Each row is a point. Any point is a mix of the corners, with weights that add up to 1. It lies inside the corners' shape when no weight is negative. Say inside or outside, and name the corners with a negative weight.

Corners:
(1): [ 42  11 -39]
(2): [-60  -2 -32]
(3): [-22 -28   8]
(4): [54 41 -9]
Points:
[ 16   9 -32] => inside
[-51  -1 -30] => inside
[  1  -3 -13] => inside
[ 35   9 -13] => outside (2)
[-37   2 -25] => inside
[-19 -23   4] => inside

Corners:
(1): [ 37  -7 -15  29   6  -7]
(2): [  8  10 -22  -5  -4  -2]
(3): [-18  18  13 -21  15  26]
(4): [ 35  13   0 -16  14   3]
(5): [-34 -44  10  34  39 -47]
(6): [-38 -25  39 -32   5   3]
(7): [ -5 -43  -8   5  60 -16]
Points:
[ 0  0  6 -6 19  0] => inside
[-15 -33  10  -6  46 -13] => outside (1, 2)
[ 6 -3  4 -1 12 -5] => outside (7)
[-16 -14  19 -20   9   1] => inside
[ 7  4  3 -7  8  1] => outside (7)
[ -2 -51   5  17  51 -29] => outside (2, 3)

Corners:
(1): [-23 -18  17 -19  25  -8 -43  45  -4]
(2): [25 -9 24 16  1  9 45 -8 11]
(3): [-49   1  11  12 -12  20 -60  45  -5]
(4): [  2 -21  -7 -14 -13   8  22 -21  26]
(5): [-21  16  -3 -11   3  13 -13  52  22]
(6): [ 31  -8  -2 -18  -4  27  30   0 -29]
(7): [-28 -15 -13  18  30  24 -48  37   3]
(8): [ 12  24 -28  19   9 -20   8 -42 -26]
(9): [ 19  -8  24  -8   1  28 -13  -1  19]
(10): [-21  20 -12  11  12  20  28 -45 -31]
Points:
[ 8 -5  6  1  3  9 15  1  0] => inside
[ -7  -3 -10  -7  20  10 -14   8  -6] => outside (2, 3)
[-11   0 -14 -12   7  10  -9  13 -22] => outside (2, 9)
[-21  -8   3  -8   2  24 -26  23   0] => outside (2, 8)
[-8 -8 -6 -2  3 13  4 -6  7] => inside
[  2   3  -5   3   9   8  18 -18  -8] => outside (3)
[ -8  13   6  20   2  21 -18   4   2] => outside (1, 4, 6)

Corners:
(1): [-32  16   0 -31  -2  -1  -1  -2  41  -2  29 -19]
(2): [-24  -7   7 -18  -3  -9 -29  -4  -4  28  16  10]
(3): [  4  54  37   0  31   6  58  -1   4 -35 -13  26]
(4): [ 18 -21  -2 -14 -13  -1   9 -21   1  -5 -16  11]
(5): [-16   7  14  -7  14  34  35  -5   8   1  -5 -22]
(6): [  4  14  10 -19   5  23  28   3   1   9  -4 -17]
(7): [ 31   0  11   4   9 -43 -53  19 -27 -35 -12  22]
(8): [ 11  21 -23  -4  24  10  -8 -19  -2   3  12 -18]
(9): [  2  20  11   9 -14  -6 -29 -14  -6  12  13  -9]
(10): [-12  16  -1  -6   0  12   9   3  -2 -11 -12   8]
(11): [ 51  -2 -29  40  -6 -38 -35  17 -22 -13 -21  30]
(12): [ 22 -42 -12  -8 -28 -12 -60   1  11   8  31  25]
(13): [ 13  40  19   5  37   4   6  -7   9 -18 -23   4]
Points:
[  4  -9   4  -6  -5 -10 -35   7   6   4  11  -1] => outside (3, 4, 8, 10)
[  6 -11  -4 -11 -10  -5 -26  -1  12   2  18   8] => inside
[  5   5   2  -3  12   9   5   1 -10   1 -17  -4] => outside (1, 3, 9, 12)
[  8   7  -1   0   5 -12 -18   0  -3  -7   1   8] => outside (6)
[  4  14   5  -9  13   6  12  -2  -1  -7 -11   0] => outside (9, 12)
[  1  28  18  -3  14   5  21  -3   3 -14  -4   8] => inside
[ 20  -2  -1  -3   8 -13 -27  -1  -7   0   2  19] => outside (1, 5, 9, 10)
[ 14  11   9   1   5 -13 -12   1  -7 -15  -6  11] => inside
